Rows are points. Two turns around zero, p and q, are shown by what they do to some points. Where does a point land after both, in the order given? Backwards means that the second turn is done in reverse. Each puzzle has new turns, and all numbers are rounded.

Turn p:
[-12  12 -25] => [-20  -3 -23]
[34  3 23] => [21 30 19]
[-45  12 -14] => [-39 -28  -8]
[29 13 11] => [ 9 31  8]
[ -7 -40   5] => [ 27 -30   4]
Turn q:
[ 37  19 -20] => [ 42 -10 -17]
[-8 12 32] => [ 0 15 32]
[-10  14   1] => [ 1 17  1]
[-19 -45 -13] => [-43 -23 -15]
Where do these land?
q, then p: [-23 -10   3] => [-20 -14   5]
q, then p backwards: [-13  17 -48] => [ 24   7 -46]
p, then q: [12 13 13] => [10 15 12]
q, then p backwards: [-12  10  38] => [ 5 16 37]
q, then p: [ 36 -30  -5] => [ 41 -22  -7]

Turn p:
[ 27  12 -20   9] => [ 30  19 -11  -2]
[-2 18 39  1] => [-2 -6 33 27]
[-29 -13 -24   6] => [-28   6 -27  -9]
[ 11 -13  48   4] => [  8 -38  23  24]
[ -7  -4 -42 -20] => [ -8  20 -17 -39]
Turn q:
[-22  12 -35   9] => [-26 -14 -32   2]
[ -3  25 -13  22] => [ -5   0 -26  24]
[ 37 -37  21 -22] => [ 40  -5  37 -26]
[ 13  -4  28 -29] => [ 16  26  24 -18]
[-25   4  -2  20] => [-25  -7  -2  19]
Where do these land?
q, then p: [  8  12  38 -24] => [13 20 37 18]
p, then q backwards: [-2 16 27  9] => [-4 -4 23 23]
q, then p: [-23 -23 -26  33] => [-26 -32 -34  -2]
q, then p: [ -5  -4  20 -25] => [-4  5 32  3]
q, then p backwards: [ 13  24 -31 -19] => [  7 -17 -41  10]
q, then p backwards: [  9 -26 -29  26] => [ 10 -40  23   7]

Turn p:
[  7  16  -1  12  12 -10  24  15] => [  0  19  -5   6  13 -15  25  -6]
[ 26  16  16   7 -32  19  -9 -27] => [ 32  13  -1  -5 -29  25 -12 -25]
[  0 -18  -3 -27 -31  20  12  29] => [  1  -1 -19 -31 -22   7  12  38]
[ 12   0  26  -2 -28 -20  13   2] => [ 15  12   3  -2 -35 -23   7  -1]
[ 17   7  -2  25  15 -11 -28 -11] => [ 13  12  11  30  15   4 -23 -11]
[  7 -24   4 -20  12   5 -13 -12] => [ 13 -24  11 -12   8  -2 -19  10]
[-18 -16 -24  11  21  -6  12   6] => [-17 -19 -13  17  23  -7  12   8]
[-30  -9   0  -6  20  20 -17  -1] => [-23 -21  19  -4  14  21  -4   8]
[-22  28 -16   0  10 -17   7   1] => [-34  11  -8   2  12 -11   3 -19]
Turn q:
[  1 -15 -28  17   6  26   3  -7] => [  7 -23 -20   2  24  20   3  -8]
[-21  12  36   5   2 -18   7 -12] => [-27  13  38   2  -3  -7   4   3]
[  2   6   9 -21  -6 -22  16 -22] => [-20   8   6 -20 -18 -16  15 -11]
[ -8 -13  11  -7   9  -1  -4  48] => [19  3  3  7 -2 -5 -8 48]
[ 26  -7 -15  -6  -4  41 -30  17] => [ 52 -10 -15   1   1  18 -20  -8]
[ -3   9   2  -4  16 -15  12 -24] => [-20  10   5 -14  11 -14  12 -12]
[  7  -1 -11  -5 -19  32   3  14] => [ 20  -7 -13  -2 -12  32  -3   3]
[ 22  20 -32   7  -3  28  -8  14] => [ 26  14 -33   8   7  25  -9 -13]
[-37  -9   9  -7   8 -21 -15  12] => [-20  -5  14  -1   3 -18 -26  28]
[ -1   2   7   9 -15 -32   3 -14] => [-25   0   5  14 -15 -19   7 -10]
[ 12  -3  10  11   6 -18  13 -25] => [-13  -1   9   3   4 -17  25 -18]
Where do these land?
p, then q backwards: [ 20   5  12  -3 -17   4 -13  13] => [  5  17  11 -17  -2   7  -4  21]
q, then p: [  6 -11  -6 -23 -14  12 -24  -8] => [ 18  -8  -5  -8 -12   0 -32   9]
q, then p: [-22 -29  11   5  25 -12  28  -5] => [-18 -15  16  -6  10 -27  30  22]
q, then p: [-14 -12  10  -5  39 -35  23   7] => [-31  11  11  -3  13 -42  22  11]
p, then q: [  4  17 -14  35  -2 -25   0 -13] => [-23   1  -5  25  21   2   1 -30]
p, then q: [ 28  13 -22  21  -7  -2  19  -6] => [ -2  10 -31   4  16   2  13 -28]
q, then p: [  1  -7  16  -2 -14  24 -21  -3] => [ 28  -4  15  -2 -13  13 -11   6]
p, then q: [ -7  13   2 -10 -31  11   0   2] => [ -4   0  -9 -12 -22  21 -14  -6]
q, then p: [ -3  14   4  -4  -5  38 -22   4] => [ 24   7  15 -12   5  29 -18  -1]
q, then p backwards: [ -1   1 -18   0 -15  13 -16  19] => [ 12 -12 -17   6 -18   6 -17 -10]
q, then p backwards: [-12  -4   7 -13  39 -29  27 -12] => [-13  10   2 -27  26 -14  23  35]

Turn p:
[ 8 -9 19 -2  3 19 -1  2  9] => [ 19  -1  13   9  -5  -6   2 -16   6]
[ 6 19 -8 -3 -3 16 -2  3 -6] => [  6  15  -2 -12   3  13  -7  -3  12]
[-4 -6 -2  4 11 -8  2 16 14] => [-13  -9   8  13  -9  -1   2   6  10]
[ 8 20 -6 13  6 -1 -5  1 -9] => [-4 20  0 -7  7  6  9 10  8]
[  4  16 -13 -10  13  29 -10  -5  -1] => [ 18   7   0 -10  15   7 -14   1  27]
[  8  -8  14 -10  11  -6  -2   0  -7] => [17 -6 -4  7 -8 -3 10  8 -3]
[-20  -3   5   0  10 -11   9 -15   3] => [ -5 -22   8  -4  12  -1   7   8 -11]
[ 10 -10  -9 -11 -45  -2  29  -3  -1] => [-13  -2 -27  -8 -14  11  -7 -39 -22]
[  3 -10  -6  18   4  -6  -5  -8   3] => [-10   4  -2  10  12 -14   7   1  -1]
[-11  -6   0  18  -1  -9  -3   4  -9] => [-12   7   7  10   6  -1   1   9 -14]
[-20   0  -6 -10  12 -12 -10   4  -3] => [ -3 -13   3  -1   0   0 -11  25  -1]
[  8  -2  11  -8 -22 -11  -1   2   7] => [ -2   1  -5  -8 -22 -10   2 -10 -11]
Turn q:
[ 10 -11   0 -11  23   6  17  -2 -15] => [ 2  0  9 -1 26 -8 23 -9 -4]
[-22  -3 -19 -11  -2  -8   2   1 -15] => [  3  -3 -16 -21  -2   8  10  -4 -19]
[-11   7  -6  19   3   7   6   8  -2] => [  4   4  -7   3   1  -4  -1  22 -11]
[ 13   7  -1   3  -5 -18 -16   2  19] => [  2  -9  -3   3  -3  13 -22  -2  21]
[-19  16 -14  -9   8   7   3 -13   7] => [ -8   9 -16   7  -2  21  15   4  -9]
[13 12  5 -3 -9  7  1  7 16] => [  4   7   3   9 -10   1   0   5  22]
[ 11  10  12   9 -19  -5 -17  -1  -1] => [  9   4  11   4 -16   2 -24  -4   5]
[ 16 -14  -1  -1  -8  -1  19  -4  -7] => [ 10  -4  -3   4   5 -22   7 -15   3]
[ -5 -16   8  15  18   2   3  -3   9] => [-19  -9   2   9  16 -10  -4  10  -5]
[-18   9  16   8 -14  -2  -2   9  -3] => [ -6  18   0 -11 -14  -6 -15  10  -6]
[ 12 -18   0 -19   4   6 -16  -3  -7] => [ -3 -17  21  -6  -2   5  11 -17   2]
Where do these land?
q, then p: [  0  -5 -13   0  22 -12  -1  -9   3] => [ 7 -8  1 18 19  3 -3  4  9]
q, then p: [ -9  -3   2  15 -11  -1  -2  -4   6] => [ -9  11  -3   2  -2  -5 -11   8  -8]
p, then q: [-15  -1  16 -10   3   4   9 -15   9] => [ -9  -7  14  -4   9 -13   5 -20   0]
p, then q: [ -5 -11  -7  -7  -5   5  -3  11  -8] => [  7 -10   8   3  -9   5  -8   7  -7]
q, then p: [  9   9 -12  -6   2  -8 -13   8  10] => [  6  -2   3   7  -2  -8  -9 -16  15]
q, then p: [ 21  -4  12 -10 -12   9  12  10   2] => [-12 -10   2 -13 -12 -12  20  -9  -1]
p, then q: [-5  4 -6  3 -6  6 12 15 -6] => [ -4   5   8   9 -13   3   5   8 -10]
p, then q backwards: [  2   2  16   6 -10 -13   2   2  -7] => [-14   0  -1  -4  -5  15   1  -4 -12]
q, then p: [-10  10  -3   6 -12   4 -26  12 -15] => [ 21  17  -4  -2 -20   2 -13  -7  -7]
q, then p: [-11  -7   8   6  -7 -11  13 -48  -4] => [ -8  14  -7 -11  42  -4   0  19 -19]
p, then q backwards: [ -4  13 -19   1  26  10  -1   3   3] => [13  9  2 -2 19 -7 -4 16 20]
q, then p backwards: [27 -7  6 -4  9  8 -2 15  8] => [-2  4  4  4 26 11 -5 -1 20]
